Every row gives one point. Each copy is the shape, with its points in the same order, turned, moved and blurred by noise. Some copies are also mirrored. Which?

Shape (6 x 2):
[-0.01 -0.11]
[-0.37 -0.32]
[0.37 0.56]
[-0.40 -0.50]
[0.30 -0.05]
[-0.04 0.06]
Copy 1 (6 x 2):
[0.04 -0.09]
[0.42 -0.16]
[-0.43 0.47]
[0.44 -0.38]
[-0.32 -0.06]
[-0.05 0.07]
Copy 1 is: mirrored
Copy 2 (6 x 2):
[-0.23 0.10]
[-0.54 -0.18]
[0.53 0.28]
[-0.71 -0.17]
[-0.07 0.38]
[-0.08 0.03]
Copy 2 is: mirrored

Shape (8 x 3):
[-0.27 0.58 -0.19]
[0.16 -0.12 -0.22]
[-0.01 0.13 0.60]
[0.18 0.20 -0.44]
[0.10 0.19 0.37]
[-0.06 0.79 0.42]
[-0.08 -0.36 -0.10]
[0.25 -0.11 -0.01]
Copy 1 (8 x 3):
[-0.11 0.42 -0.57]
[0.00 0.15 0.26]
[-0.37 -0.50 -0.23]
[0.20 0.29 0.04]
[-0.11 -0.35 -0.17]
[-0.10 -0.25 -0.75]
[-0.35 0.08 0.39]
[-0.02 -0.09 0.18]
Copy 1 is: mirrored
Copy 2 (8 x 3):
[-0.34 0.58 -0.30]
[0.18 0.12 0.10]
[-0.57 -0.30 -0.04]
[0.11 0.49 0.17]
[-0.44 -0.10 0.07]
[-0.92 0.31 -0.10]
[0.25 -0.13 -0.09]
[0.01 -0.01 0.24]
Copy 2 is: only turned
Copy 3 (8 x 3):
[0.02 0.21 0.71]
[0.04 -0.18 -0.05]
[0.17 0.67 -0.14]
[0.14 -0.30 0.30]
[0.26 0.44 -0.05]
[0.38 0.70 0.51]
[-0.26 -0.09 -0.24]
[0.12 -0.06 -0.16]
Copy 3 is: mirrored

Shape (8 x 4):
[-0.14 0.30 -0.35 0.20]
[0.35 0.10 0.09 0.39]
[-0.08 0.04 0.33 -0.33]
[-0.15 -0.03 0.50 0.13]
[0.44 -0.40 -0.01 0.29]
[0.13 0.39 -0.44 -0.05]
[-0.09 0.35 -0.60 -0.23]
[0.51 -0.56 -0.22 -0.10]
Copy 1 (8 x 4):
[0.20 -0.04 0.14 0.58]
[0.36 0.42 0.20 0.01]
[-0.12 -0.20 -0.26 -0.08]
[-0.31 0.10 0.08 -0.18]
[0.55 0.14 0.33 -0.37]
[0.54 -0.05 -0.08 0.48]
[0.51 -0.33 -0.17 0.66]
[0.79 -0.26 0.09 -0.45]
Copy 1 is: only turned
Copy 2 (8 x 4):
[0.05 0.48 -0.05 0.06]
[0.35 -0.14 -0.07 0.35]
[0.11 -0.19 0.31 -0.40]
[0.54 -0.12 0.37 -0.20]
[0.12 -0.28 0.32 0.58]
[-0.24 0.26 -0.22 0.05]
[-0.44 0.44 -0.11 -0.06]
[-0.34 -0.38 0.43 0.52]
Copy 2 is: only turned
Copy 3 (8 x 4):
[0.10 -0.14 -0.23 -0.48]
[-0.31 -0.36 -0.40 0.04]
[0.21 0.20 -0.10 0.34]
[-0.08 0.30 -0.43 0.32]
[-0.63 -0.26 0.07 0.20]
[0.31 -0.42 -0.04 -0.32]
[0.45 -0.26 0.18 -0.43]
[-0.40 -0.30 0.46 0.24]
Copy 3 is: only turned

Shape (10 x 6):
[0.39 0.09 -0.35 -0.33 -0.37 -0.05]
[0.29 -0.07 1.05 -0.17 0.04 0.07]
[-0.33 -0.25 0.00 -0.17 0.69 0.41]
[0.15 -0.15 -0.36 0.04 0.34 0.15]
[0.31 0.35 0.17 -0.14 -0.33 0.13]
[0.30 0.10 -0.30 0.11 0.75 0.46]
[-0.05 -0.14 -0.18 -0.14 -0.47 0.31]
[0.11 0.20 0.02 0.14 -0.15 0.14]
[-0.25 0.11 -0.29 -0.40 -0.46 -0.01]
[0.00 0.14 -0.27 0.14 -0.17 -0.06]
Copy 1 (10 x 6):
[0.13 0.03 -0.11 -0.43 -0.57 -0.40]
[0.04 0.76 0.71 0.51 -0.27 -0.09]
[0.10 0.19 0.05 0.19 0.77 -0.33]
[-0.02 -0.07 -0.29 0.10 0.17 -0.40]
[0.20 0.53 -0.04 -0.16 -0.51 -0.14]
[-0.10 0.34 -0.57 0.30 0.41 -0.62]
[0.59 0.04 0.00 -0.22 -0.20 -0.10]
[0.16 0.30 -0.22 0.02 -0.23 -0.01]
[0.28 -0.03 0.10 -0.62 -0.16 0.04]
[0.09 -0.01 -0.30 -0.14 -0.22 0.06]
Copy 1 is: only turned
Copy 2 (10 x 6):
[-0.18 0.43 0.39 -0.15 -0.02 -0.34]
[-0.59 -0.25 0.47 0.32 -0.09 0.79]
[-0.23 -0.72 -0.38 0.10 -0.30 -0.10]
[0.14 -0.15 -0.08 0.18 -0.27 -0.31]
[-0.22 0.01 0.63 -0.02 0.19 -0.04]
[0.38 -0.61 0.08 0.10 -0.50 -0.28]
[-0.44 0.04 0.21 0.24 0.24 -0.49]
[0.00 -0.12 0.33 0.19 0.25 -0.08]
[-0.44 0.19 0.09 -0.24 0.40 -0.42]
[0.09 0.13 0.12 0.08 0.28 -0.26]
Copy 2 is: mirrored
Copy 3 (10 x 6):
[-0.06 0.05 -0.28 0.43 0.29 0.60]
[0.34 -0.36 -0.39 0.37 -0.98 0.33]
[0.46 -0.74 -0.31 0.27 0.13 -0.51]
[0.02 -0.40 0.16 0.31 0.34 -0.04]
[-0.03 0.18 -0.32 0.51 -0.16 0.32]
[0.03 -0.61 0.21 0.74 0.19 -0.32]
[-0.25 -0.07 -0.50 -0.01 0.18 0.21]
[-0.05 0.10 -0.15 0.31 -0.15 -0.01]
[0.15 0.23 -0.64 0.04 0.39 0.26]
[-0.02 0.17 -0.11 0.15 0.18 0.14]
Copy 3 is: mirrored
Copy 4 (10 x 6):
[0.26 0.24 -0.20 0.16 -0.74 0.11]
[-0.52 0.18 -0.67 -0.15 0.29 0.51]
[0.12 -0.18 0.40 -0.72 0.23 0.23]
[-0.02 -0.15 0.42 -0.20 -0.36 0.18]
[-0.01 0.43 -0.22 0.27 -0.24 0.15]
[0.09 -0.32 0.68 0.02 -0.01 0.45]
[0.11 0.61 0.03 -0.27 -0.51 0.17]
[-0.17 0.35 0.06 0.12 -0.20 0.03]
[0.40 0.54 -0.11 -0.27 -0.46 -0.23]
[-0.06 0.29 0.16 0.05 -0.40 -0.18]
Copy 4 is: mirrored

Shape (14 x 8):
[0.44 -0.36 0.40 -0.21 0.54 0.03 -0.05 -0.24]
[-0.11 -0.44 -0.19 -0.16 -0.24 0.26 0.25 -0.44]
[-0.06 -0.28 -0.22 0.15 -0.13 -0.10 -0.07 0.05]
[0.04 1.15 -0.71 -0.09 0.00 -0.17 0.07 -0.30]
[-0.25 -0.31 -0.01 0.08 -0.03 0.13 0.33 -0.32]
[-0.11 -0.07 -0.31 -0.98 -0.22 0.19 -0.18 0.74]
[0.05 -0.41 -0.01 0.04 -0.15 -0.01 0.12 -0.14]
[-0.01 -0.14 0.39 0.00 -0.02 0.01 0.25 -0.05]
[-0.08 -0.07 0.26 0.12 -0.13 0.28 -0.15 -0.18]
[-0.30 0.48 0.38 0.06 0.26 -0.27 0.17 -0.04]
[0.06 -0.37 -0.33 -0.87 -0.10 -0.22 -0.40 -0.32]
[-0.05 0.33 0.40 -0.06 -0.31 -0.16 0.23 -0.25]
[0.34 -0.05 0.20 -0.12 0.07 -0.18 0.12 -0.34]
[0.02 -0.22 0.09 -1.09 -0.29 -0.09 -0.01 0.62]
Copy 1 (14 x 8):
[0.49 0.04 -0.17 0.72 -0.49 0.20 -0.11 0.19]
[0.34 0.14 0.29 -0.21 -0.16 0.20 -0.17 -0.20]
[0.13 -0.30 0.06 -0.12 0.21 0.16 0.11 0.13]
[-0.16 -0.45 0.58 -0.42 -0.31 0.15 -0.46 1.26]
[0.11 0.28 0.13 -0.12 -0.05 0.24 0.07 0.00]
[0.62 -0.31 -0.02 -0.04 0.70 -0.31 -0.87 0.21]
[0.22 -0.09 0.13 0.13 0.01 0.20 0.01 -0.18]
[-0.02 0.10 0.00 0.29 -0.08 -0.02 -0.14 -0.04]
[0.03 0.01 -0.22 -0.11 -0.28 -0.18 0.03 0.10]
[-0.42 0.10 0.14 0.30 -0.07 -0.23 -0.07 0.69]
[1.04 -0.28 0.43 0.10 -0.04 -0.31 -0.19 0.14]
[-0.31 -0.14 0.28 0.18 -0.35 -0.26 -0.16 0.05]
[0.07 -0.21 0.24 0.39 -0.42 0.07 -0.15 0.12]
[0.60 -0.22 0.08 0.45 0.57 -0.53 -0.93 -0.04]
Copy 1 is: only turned
Copy 2 (14 x 8):
[-0.71 0.09 -0.18 0.04 -0.23 -0.14 -0.23 -0.18]
[-0.08 -0.53 0.03 -0.59 0.15 0.01 -0.06 -0.41]
[0.24 -0.29 -0.14 -0.01 0.21 -0.13 -0.05 -0.07]
[0.47 -0.04 1.24 -0.16 -0.21 0.01 -0.24 0.45]
[0.06 -0.28 -0.09 -0.65 0.00 -0.08 0.10 -0.20]
[0.17 -0.02 0.12 0.34 0.55 0.99 -0.39 -0.42]
[0.00 -0.40 -0.18 -0.19 0.05 -0.13 -0.02 -0.31]
[-0.03 -0.14 -0.18 -0.17 -0.35 0.05 0.10 -0.32]
[-0.16 -0.37 0.02 -0.09 -0.11 0.07 0.37 -0.10]
[0.18 0.38 0.22 -0.14 -0.48 0.05 0.34 0.08]
[-0.29 -0.06 0.49 0.16 0.63 0.01 -0.28 -0.71]
[0.15 -0.18 0.34 -0.12 -0.59 0.04 0.23 -0.35]
[-0.20 -0.13 0.13 -0.07 -0.35 -0.22 -0.22 -0.28]
[0.10 0.13 0.03 0.42 0.22 0.80 -0.39 -0.87]
Copy 2 is: only turned
Copy 3 (14 x 8):
[0.12 0.10 -0.79 0.28 -0.23 0.53 0.27 -0.04]
[0.47 0.00 -0.09 0.63 0.19 -0.10 -0.12 0.36]
[-0.01 0.23 0.19 0.24 0.03 -0.23 0.20 0.07]
[0.17 -1.00 0.16 -0.45 0.32 -0.48 -0.10 -0.62]
[0.39 0.24 -0.22 0.30 0.32 -0.02 -0.10 0.20]
[-0.49 -0.56 0.32 -0.05 -0.41 0.32 -0.09 0.89]
[0.24 0.27 -0.02 0.35 -0.12 -0.04 0.02 0.18]
[0.32 0.33 -0.22 -0.07 -0.01 0.20 -0.08 0.13]
[0.15 0.24 0.13 0.32 0.12 0.37 -0.15 -0.12]
[0.02 0.12 -0.31 -0.47 0.25 0.11 -0.39 -0.25]
[-0.39 -0.32 -0.20 0.72 -0.45 -0.13 -0.19 0.25]
[0.44 0.04 -0.04 -0.13 -0.11 0.06 -0.50 -0.12]
[0.34 0.01 -0.39 0.13 -0.25 0.15 0.05 -0.22]
[-0.29 -0.29 0.14 -0.10 -0.75 0.29 -0.27 0.76]
Copy 3 is: only turned
Copy 4 (14 x 8):
[-0.35 -0.08 0.53 0.50 -0.32 -0.05 -0.03 0.09]
[0.03 0.31 0.02 0.11 -0.06 0.73 -0.24 -0.13]
[-0.21 -0.05 0.12 -0.24 0.23 0.57 -0.05 0.08]
[-0.12 -0.34 -0.79 -0.71 -0.52 0.00 0.13 -0.65]
[0.03 0.22 0.12 -0.06 -0.01 0.45 -0.47 -0.11]
[-0.29 0.36 -0.63 0.07 0.18 0.11 0.60 0.71]
[-0.05 0.10 0.22 0.03 0.14 0.53 -0.06 -0.03]
[0.07 0.11 0.30 -0.03 0.08 -0.02 -0.13 -0.09]
[0.29 -0.06 0.24 -0.16 -0.14 0.29 -0.06 0.11]
[0.03 -0.30 0.00 -0.35 -0.03 -0.50 -0.31 -0.20]
[-0.39 -0.20 -0.63 0.60 -0.07 0.50 0.10 0.19]
[0.49 -0.23 -0.06 -0.07 0.17 -0.12 -0.05 -0.33]
[-0.06 -0.12 0.13 0.20 -0.01 0.08 -0.02 -0.33]
[-0.27 0.37 -0.52 0.45 0.40 -0.09 0.58 0.47]
Copy 4 is: only turned
